Each row is a point. To make a cloud, some directions were put in groups of two or more. Within a group, all points are equally far from the middle, so they leave a hole (a ring in 2 directions, a hollow ball in 3). The other directions are filled evenly. Then the cloud was stretched, turned, moved and blurred a little. How many holes are there, and how many directions does each take, smallest first?

Cloud (21 x 3)
[[ 23   2 -89]
 [ 57 -23 -32]
 [ 49   8 -14]
 [ 22  -8  41]
 [ 21  44 -10]
 [-49  24 -97]
 [ 55   9  -6]
 [ 12  20  20]
 [ 10  -5 -88]
 [ -9  48  10]
 [-25 -47 -55]
 [ 61  11 -56]
 [ 42  81  20]
 [ 16  19  23]
 [ 37 -67   7]
 [ 27   7  38]
 [  6 -16 -99]
 [-13  56  41]
 [-53 -29 -80]
 [ 26  32 -41]
 [ -2 -24   1]]
Holes: 0

Cloud (29 x 4)
[[-59 -43  -8 -40]
 [-18 -65  38 -16]
 [-49 -17  30 -29]
 [ 43 -24  -7 -38]
 [  7  13  53 -64]
 [-53 -12 -75  16]
 [-78  16  14  51]
 [ 18  18 -27 -58]
 [-29  24 -43 -74]
 [-54  46   5  52]
 [  1  20  52  53]
 [-78  45 -12  57]
 [-44  26 -29  70]
 [ -1 -40  52 -26]
 [ 29 -71  24 -29]
 [-51 -25 -46 -45]
 [-11  -3  -4 -72]
 [-15 -66 -38  -1]
 [-67  20   8  65]
 [-59  66  10  32]
 [-58 -37  37  15]
 [  4 -29 -42  19]
 [-24  14 -46 -58]
 [-63  49 -60  40]
 [-63   9  29  40]
 [-47 -16  40  56]
 [  1  -3 -23  71]
 [  4  21 -43   9]
 [-51 -28   4 -48]]
Holes: 1 (2)

Cloud (47 x 6)
[[  22  -45   61  -24    7  -30]
 [  31   74    4  -43  -20   31]
 [  23   19  -44   71  -36   60]
 [  56   44  -73  -24  -45    5]
 [  41   17  -78   44   -1   -7]
 [   0  -30  -11  -51  -76  -15]
 [  -2   29  -85   41    2    9]
 [ -39  -20    3  -28  -49   68]
 [  59   -8  -43   70   19   62]
 [  27   40  -47   47  -48  -15]
 [  19   17   82  -26  -10   -9]
 [  37  -48  -26   72  -33   37]
 [  12  -33   70   -4   22   37]
 [ -14   28   -1   86   -5  -19]
 [  51  -34  -32   30  -80   20]
 [  37  -23 -110   14   16   21]
 [  48   14  -78   52   -5   13]
 [ -25   -8   -3   36  -77  -21]
 [ -16  -27  -15  -21   81   -4]
 [ -51  -43  -43   12    7   49]
 [  -5    7   76   -1    4   44]
 [ -20   -1   23   62  -16   54]
 [ -35   58   -7   15   57   14]
 [  59   17  -52   42  -17  -19]
 [ -18  -35  -58  -21  -38  -68]
 [  12   53  -22   23  -25  100]
 [   0    9   40   -1  -37   92]
 [  32   24 -109   21  -32   36]
 [  42   21   33  -30  -64   20]
 [ -21   38  -30  -76    2   40]
 [ -27  -28  -68  -28  -72   37]
 [ -76   -9   56   -3   -3   -2]
 [  -9  -27  -82   21   44   35]
 [  -7   17  -19  -55   54   61]
 [ -75    0   26  -12  -46  -11]
 [  18   23    4   56   53   37]
 [ -46   11   48   22  -33   29]
 [  37  -98  -24   -3   16   37]
 [ -15   26  -10  -74   36   31]
 [  -9  -65   35  -18   47  -13]
 [  19   11   -6    2  -95   54]
 [  25   14   34  -24  -72  -16]
 [ -20   53  -80   -4  -29   -1]
 [ -20   -4  -30  -84  -40   33]
 [  33   14   45  -34  -54   45]
 [  -7   70   38   -4   49   16]
 [ -29  -66   11   10   49    5]]
Holes: 2 (2, 3)

Cloud (52 x 6)
[[-12 -45  46 -34 -25  16]
 [ 18 -14 -93 -13 -26 -19]
 [-30  68  -6  -9  60 -39]
 [  3 -61 -67 -81  15  14]
 [ 35 -39 -73 -38 -59 -47]
 [ -7  24 -21 -60  34 -77]
 [ -2   1  38  79  63  22]
 [-40  27 -24  84  16 -56]
 [-45 -35 -55  13 -45   1]
 [ -3 -60   0  -2  42 -51]
 [-22  -9 -30 -96 -10   9]
 [ 33 -16 -45  13   3  66]
 [  5  11 -38  54  53  47]
 [  3 -46 -85  -1 -30 -13]
 [ 43 -51 -32 -20 -22  68]
 [ 33   0  17  35  87  21]
 [-14  -9 -15  50  62 -68]
 [ 31  36 -54   2   9  31]
 [ 33  13 -24  32  51 -86]
 [  8  71  26  47  14  15]
 [ 14  58 -70   9   1 -36]
 [-29  83 -17  29  32 -16]
 [  8  51  46  41  18 -53]
 [-17 -12  29 -29  -8 -63]
 [-51 -10  -9 -71  15  -5]
 [  7  40  55  21  29 -34]
 [ 32 -54  23 -14  59   7]
 [ 29  35 -12   3 -37  40]
 [ -5 -71  38  -1  29   5]
 [ 21 -13 -45 -75 -24  50]
 [  8  53 -37  -3 -18  30]
 [ 53 -29 -31  44 -36   5]
 [ 39  35 -56  44  -1 -81]
 [ 28  55 -23  46 -45 -78]
 [ -5   9  23 103  17 -28]
 [ -1 -90  10  -3 -39  35]
 [-35   8   0 -43  14 -72]
 [-44 -19 -32 -68 -34   6]
 [-47 -28  12 -14  88  40]
 [ 52  19  21   8  63 -17]
 [-62   8   3 -18  58 -23]
 [-19 -24 -19  47 -78 -27]
 [-42  -7  16  13  30 -70]
 [ 36  32  -1  28 -65  -7]
 [-13  59 -41  38 -44 -69]
 [-19  14  31  69  76  43]
 [ -5 -26   7  61 -66  15]
 [ 13 -16 -79 -71 -34  -8]
 [ -5   6  15  97 -33  -7]
 [ 55 -53 -20 -57 -52 -13]
 [-60  32   4  23  72 -17]
 [ 21 -81 -18 -49   9  79]]
Holes: 3 (2, 2, 2)
